Rows are points. The window is the flat piece filled in between its corners: a triangle in 3 columns, a solid with four corners in 4, and so on. A path goes straight from each point to the next, and from the last back to the first. List the points from which the path goes on through the window.

Window (4 x 4)
[[-3.2 -1.6  5.5  1.9]
 [ 3.4  0.2 -4.6 -4.6]
 [-2.2 -1.3 -0.1  2.5]
 [ 3.7 -0.9 -1.7  3.3]]
Path:
(1): [-2.7 -4.9  5.5  1.2]
(2): [-0.4  2.9  0.5  0.5]
(3): [1.5 2.6 2.3 1.9]
(4): [ 1.4 -3.8  0.0  1.7]
(5): [ 0.5 -2.7 -0.8 -3.0]
(6): [ 3.5  4.7 -1.3 -0.8]
(7): [ 2.6  3.3 -3.2  2.5]
(8): [ 4.1 -5.6  1.0 -1.3]
(9): [ 2.0 -2.0 -2.3 -0.3]
(10): [ 1.1  3.0 -4.6  1.4]
(11): [ 3.3  4.5  1.3 -1.5]
(12): [ 1.0 -4.8 -1.0  1.7]
Through the window after points: 1

Window (6 x 6)
[[-1.7 -1.4  3.3  2.5  0.5 -2.6]
 [-2.0  6.9 -1.1  0.1 -1.0 -1.6]
 [-3.1 -1.6  0.3  1.2 -3.0 -2.7]
 [ 0.6 -3.7  2.6 -2.5  0.6 -5.0]
 [ 1.9 -5.3  0.9  1.3 -0.5 -1.8]
 [-6.4  2.6 -1.7 -3.0  0.3  7.1]]
Path:
(1): [-0.3  0.3  1.7 -1.3 -2.6  0.9]
(2): [-5.0 -3.7 -0.5  0.7  1.2 -5.3]
(3): [-1.3 -1.7  1.4  1.6  1.1 -3.1]
(4): [-2.6 -0.3  6.2  2.1 -2.5 -0.3]
(5): [-1.8 -2.3  2.7 -0.6 -7.7 -2.6]
(6): [-2.9 -1.2 -0.9  1.7  0.7 -1.9]
(7): [-3.2  0.6 -0.5  1.9  2.6 -1.9]
(8): [ 0.1 -1.4  4.3 -1.1 -2.1  0.3]
(9): [ 1.0  3.1  1.9 -2.6 -3.5 -0.4]
(10): [-7.5 -2.7 -1.7  6.4  1.7 -0.4]
(11): [-0.2 -3.3 -2.3  3.1  1.1 -2.7]
(12): [-1.8  0.5  3.8 -1.7 -2.9  2.8]
Through the window after points: 1, 3, 5

Window (8 x 8)
[[ 1.0  1.1  3.4  3.5 -2.8 -4.7  1.0 -2.6]
 [-6.8 -0.1 -4.0  2.4 -1.5  7.7 -3.7  1.2]
 [ 2.7 -1.6  0.1  0.3 -2.9 -5.1  0.4  0.6]
 [-2.1 -4.0  6.9 -1.3 -3.3 -2.2 -0.1 -1.7]
 [ 2.2 -0.8  4.6 -0.8 -4.7  0.9  0.1 -4.4]
 [-3.2  0.9  0.6 -1.9 -4.3 -0.4  0.9  1.7]
 [-1.5  0.0 -1.6  0.5 -2.1 -0.1  0.1 -5.5]
 [ 1.1  3.6 -1.0 -4.3  2.2  2.1 -1.4 -1.6]]
Path:
(1): [-2.4  1.5  2.9 -1.3 -4.6 -2.2 -4.5  1.0]
(2): [-1.8 -1.0 -2.1  0.2  1.0  2.6  3.1 -3.0]
(3): [-0.8 -5.5  1.6  3.7 -1.5  0.0  4.9 -3.6]
(4): [ 0.6  1.9  2.5 -2.6 -4.3 -0.2 -2.7 -3.3]
(5): [-2.6  0.3  3.5  0.8 -2.8 -2.2 -2.4 -2.3]
(6): [ 2.4 -5.0  0.2  0.9 -4.9 -1.9  5.3  1.1]
(7): [-0.5 -1.8  4.3  2.0 -2.1 -2.3  2.6 -0.6]
(8): [-1.8 -1.0  3.1 -1.7 -3.6 -1.2 -3.0 -2.9]
(9): [-1.4  1.4 -1.7 -2.1 -5.0 -2.8 -3.8 -4.1]
(10): [ 0.1 -3.3  4.7  3.6 -1.5  0.1  4.4 -1.1]
(11): [-1.0 -3.6  0.2  0.8 -2.9  4.0  4.5 -3.8]
(12): [-2.2  1.2  0.4  0.1 -2.7  0.9 -3.5 -1.5]
Through the window after points: 3, 7, 11

Window (8 x 8)
[[-1.0  5.7  0.5 -1.9  4.3 -5.4 -1.6  1.9]
 [ 3.6 -1.8  1.2  1.0 -1.3  0.5 -2.2 -2.0]
 [ 3.1 -4.7 -4.9  3.7  1.3  6.8  2.3 -2.7]
 [-3.2 -2.6 -6.6  1.6  1.5 -1.5 -1.0 -1.9]
 [-6.1  3.5 -4.8  2.1 -3.4 -1.8 -0.5  0.8]
 [ 1.3 -2.8  1.5  4.4  3.3  4.0 -2.5 -2.9]
 [-4.8 -0.1  0.0 -1.1  2.0 -3.4 -0.4  4.0]
 [ 3.6 -1.9  2.0  5.5  0.6 -0.3  1.6 -3.0]]
Path:
(1): [ 0.6  2.0 -1.1  6.5 -2.9  0.7  0.2  4.8]
(2): [-1.9  0.0  0.1 -1.0  2.2 -1.8 -1.3 -2.0]
(3): [-3.3  0.0 -1.0 -0.2 -0.5  0.0  0.4 -1.3]
(4): [ 1.8 -2.6 -3.1  2.5  3.0 -0.2 -1.1  0.9]
(5): [ 2.2 -1.3  0.5  5.3 -0.1  0.9 -1.0  2.1]
(6): [-1.6 -1.1 -1.2 -2.6  3.9  1.7  1.2 -4.9]
(7): [-2.4 -2.3  1.9  3.1  1.6  0.4 -0.3 -5.0]
(8): [ 5.9  0.8 -7.6  2.2 -0.5  2.2 -1.8  2.5]
(9): [ 4.1  1.5 -5.3  0.9  0.4 -1.5  0.2  6.2]
(10): [-4.7 -0.1 -2.4  1.1  0.8 -1.2 -0.4 -2.8]
(11): [ 0.0 -0.3  0.9  1.6 -2.4  0.7  1.0 -4.5]
(12): [ 4.0 -1.9 -0.2  6.9  4.9 -2.4 -0.2  1.9]
(13): [ 3.0 -0.3 -1.1  6.4  0.4  0.5 -3.7  0.8]
(14): [ 2.2 -3.2  3.6  2.0  0.9 -0.9  6.0 -6.0]
(15): [-1.3 -1.6  0.1 -1.2  2.9  0.4  0.8 -2.0]
(16): [-0.8  0.0 -2.7  3.1  1.5  0.4 -2.5  0.6]
Through the window after points: 3, 11, 13

Window (9 x 9)
[[ 2.2 -1.7  1.1  4.6 -1.1  1.7 -1.6 -0.6 -4.2]
 [-2.3  0.0  0.7  1.8  7.2  1.2 -0.6 -0.1  0.4]
 [ 2.1  2.3 -1.2 -0.1  5.1  4.6 -5.7 -5.2  4.4]
 [-5.9 -0.4 -0.8 -1.7  2.9  0.4 -9.4 -1.8 -2.2]
 [ 0.5  4.7  5.6 -1.8  2.8  0.4  2.4  2.0  6.1]
 [ 4.2 -4.9  0.3  2.2 -1.7 -1.7  0.8 -1.6 -1.4]
 [ 1.4 -6.4 -0.2 -3.1 -0.7  4.5  0.3  3.1  0.1]
 [ 0.6  0.6  1.0 -2.5 -1.8  0.0  5.0  1.7 -3.6]
 [-1.6 -3.5 -4.5  3.1 -0.5  1.8 -4.8 -0.1  4.7]]
Path:
(1): [ 2.5  2.0  1.8 -1.7  3.8  1.1 -2.2  0.9  3.6]
(2): [-1.1  0.8  0.8  0.3  1.3  2.6 -0.8 -2.7  1.7]
(3): [-1.7 -0.5  5.7 -1.6  0.2  8.1 -2.5 -3.5 -0.9]
(4): [ 3.3 -0.5 -4.2  3.2  2.3 -4.6  1.0  1.8 -0.4]
(5): [-0.1 -1.9 -3.2 -0.8 -0.5  0.7 -2.5  4.1  0.5]
(6): [ 1.0 -3.9  2.2 -0.3  1.8  5.2  0.3 -4.1  1.8]
(7): [-0.5 -1.2 -0.3  2.5 -2.6  4.6 -1.4 -4.6 -1.1]
(8): [ 1.1 -2.1 -1.3 -0.5  2.7  0.6 -3.1  0.3  0.1]
(9): [ 2.4  3.0  1.6 -0.4  2.4 -1.0 -0.5  2.3  3.9]
(10): [-2.9  1.5  7.4 -1.2  1.5  4.4  3.3 -1.6  3.3]
(11): [ 0.4 -0.4  0.3  1.7 -0.9  3.7 -0.1 -3.6  0.2]
(12): [ 0.8  1.6  0.4 -0.8  3.5 -0.7 -1.9  1.2  0.0]
(13): [ 2.4 -2.4 -1.4  0.6  1.3  0.7 -3.9  1.6  0.6]
(14): [-1.3 -3.7 -2.4  3.2 -1.4  1.0 -1.4 -2.0  3.1]
(15): [ 0.2 -4.5  1.5 -2.2 -0.2  4.5  4.6 -3.7  0.5]
(16): [ 2.3 -0.4 -2.1 -0.6  3.1  2.7 -8.1  3.7  2.3]
Through the window after points: 1, 3, 5, 9, 13, 15

Window (11 x 11)
[[-3.2 -4.4  0.8 -4.2 -6.1 -0.9 -4.3  0.0 -5.6 -0.7 -2.9]
 [ 1.1 -0.7  0.9 -1.1  0.5 -0.5 -3.9  1.6 -4.9 -0.7 -3.3]
 [-0.5 -2.4  0.5 -1.8  0.6 -3.6  0.1  4.7 -4.7  0.8  0.4]
 [ 1.6 -2.0  3.3 -0.7 -5.8 -3.9 -1.3 -0.8 -3.5 -2.1 -0.7]
 [ 0.6 -1.7 -3.0 -0.4 -3.9  0.3 -2.4  1.7 -3.2 -2.6 -0.1]
 [-3.0  0.2  0.1  2.1  1.3  1.5  0.3  1.1  2.8 -1.9  1.7]
 [ 0.6  0.8  0.0 -3.7 -3.1 -1.6 -4.0 -2.7 -0.5 -1.9  3.1]
 [ 1.6  1.6 -1.2  2.5  0.4  3.9  2.0  1.5 -0.1  5.1  2.0]
 [-1.3 -0.3 -0.7 -3.3 -1.3 -6.3  0.5 -0.2 -7.1 -1.8 -4.5]
 [-1.5  5.4  0.5  4.0  1.0 -1.1 -0.1  0.8 -2.7  0.8  5.1]
 [ 4.3 -4.4 -2.7  7.6 -2.3 -3.2 -2.2 -2.8 -0.3  8.3  0.9]]
Path:
(1): [ 0.2 -5.8 -0.2 -5.4 -0.4  1.7  1.8 -0.7 -5.2 -5.2  0.8]
(2): [ 3.4 -0.9 -0.3  0.7  1.1 -1.5 -2.0 -1.1 -2.3 -1.6  1.2]
(3): [-5.4  1.7 -1.4  2.7 -6.1 -2.8  1.3  2.9 -0.9  6.1 -0.8]
(4): [-0.6  5.4 -1.8 -0.9 -4.5 -3.1 -3.1  2.4 -4.3  0.5 -0.6]
(5): [-1.6 -4.3  2.6 -0.1  3.2  2.1  1.4 -0.2 -1.3 -2.2  2.7]
(6): [ 1.6 -1.4 -1.4 -1.3  1.4 -0.5 -3.2 -1.7 -5.7 -1.8  1.3]
(7): [-0.1 -0.1  2.0 -0.3 -1.7 -1.3 -2.6  3.5 -2.5  0.9 -3.9]
(8): [-0.8  1.7 -0.3  1.0 -5.3 -2.9 -5.5  0.3 -1.4  2.8 -0.6]
Through the window after points: 6, 8

Window (11 x 11)
[[ 6.3  2.9 -1.2 -1.1  1.2 -8.1  2.6 -3.2  1.9  3.2  0.3]
 [-0.7 -2.7  1.7  1.0  3.4 -0.1  1.4 -2.6  2.5 -0.7 -3.8]
 [ 1.1  1.0  0.1 -5.3 -0.9  3.7  3.4 -3.2 -0.3 -0.4  1.1]
 [ 0.2 -1.4 -6.3 -0.6 -1.1  0.4 -2.2 -4.7 -2.8  2.3 -0.2]
 [-1.4 -1.8  0.3  1.1 -1.6 -3.1  0.4 -0.9 -3.9 -1.6  1.8]
 [ 4.7 -6.0  2.5  0.5 -3.5  0.6 -3.2 -1.4 -2.5  0.8 -0.8]
 [ 2.5 -3.3  0.3  4.0 -0.8 -0.8 -3.5  1.7 -2.7 -0.7  5.2]
 [ 5.0  2.4 -0.7  1.4 -3.6 -3.4  2.0  4.1 -3.0 -1.2 -3.4]
 [ 3.0  0.8 -0.3  0.2 -2.0 -4.0  6.3 -3.1  4.6 -2.7 -0.8]
 [-1.4  0.9  2.6 -5.7 -2.9  3.2 -1.1  1.8  1.5  4.0 -3.1]
 [ 5.5 -1.8 -2.2 -2.7  0.5 -4.3  2.0  4.2  0.2  4.4  1.9]]
Path:
(1): [ 5.6 -1.2 -0.4 -1.1  0.0 -3.5  4.4 -3.1 -1.7  5.9  1.1]
(2): [ 3.3  2.0 -0.9 -0.4 -1.6 -4.4 -1.2  2.5  1.6 -2.7 -1.8]
(3): [ 3.3 -0.9 -1.2 -2.4 -1.6 -3.1 -0.8  0.7  1.7 -2.3 -2.4]
(4): [ 0.7  1.7  0.3  1.1  0.5  0.3  3.8 -1.3 -2.5  2.7  2.0]
(5): [ 0.8 -1.0  1.6 -0.2  0.1 -0.9  2.7 -1.2  0.3  1.5 -1.7]
(6): [ 4.3 -1.4 -3.8 -0.2  3.7 -4.7 -2.4 -1.6  2.8 -1.3 -0.9]
(7): [ 4.0 -1.7 -1.7 -2.0  0.3 -0.1 -4.2 -0.9  3.3 -4.1  1.5]
(8): [-0.4  0.7  2.0 -1.2 -2.4  0.7  7.8 -2.3 -3.3  3.5 -0.2]
(9): [ 0.3 -2.5 -0.4 -2.0 -1.9  0.5  3.5 -3.1 -1.5  4.2 -0.4]
(10): [ 4.1  1.1 -3.6 -1.8  0.1 -2.8 -3.0  1.0  0.8 -1.0 -1.4]
(11): [ 4.1  1.7  0.6 -3.9 -0.3 -5.5  0.2 -3.8  1.9 -3.9  2.6]
(12): [ 2.6  0.0 -1.7  0.7  0.5  0.7  4.5 -0.4 -0.8  7.5 -2.8]
(13): [ 4.2 -2.2  1.4  2.1 -0.9  0.7  0.2 -0.4 -3.4  4.4  1.8]
(14): [ 0.2 -1.2 -3.8 -3.0 -1.0 -1.8 -0.8 -2.1  0.7 -1.7 -0.7]
(15): [ 5.7  2.1 -3.1 -0.8 -0.2 -0.5 -3.9 -1.5  1.6 -5.4  4.0]
(16): [ 0.6 -2.4  2.1 -0.1 -2.5 -6.2 12.0 -0.3  2.5  5.0 -4.8]
Through the window after points: 1, 5, 7, 11, 13, 15
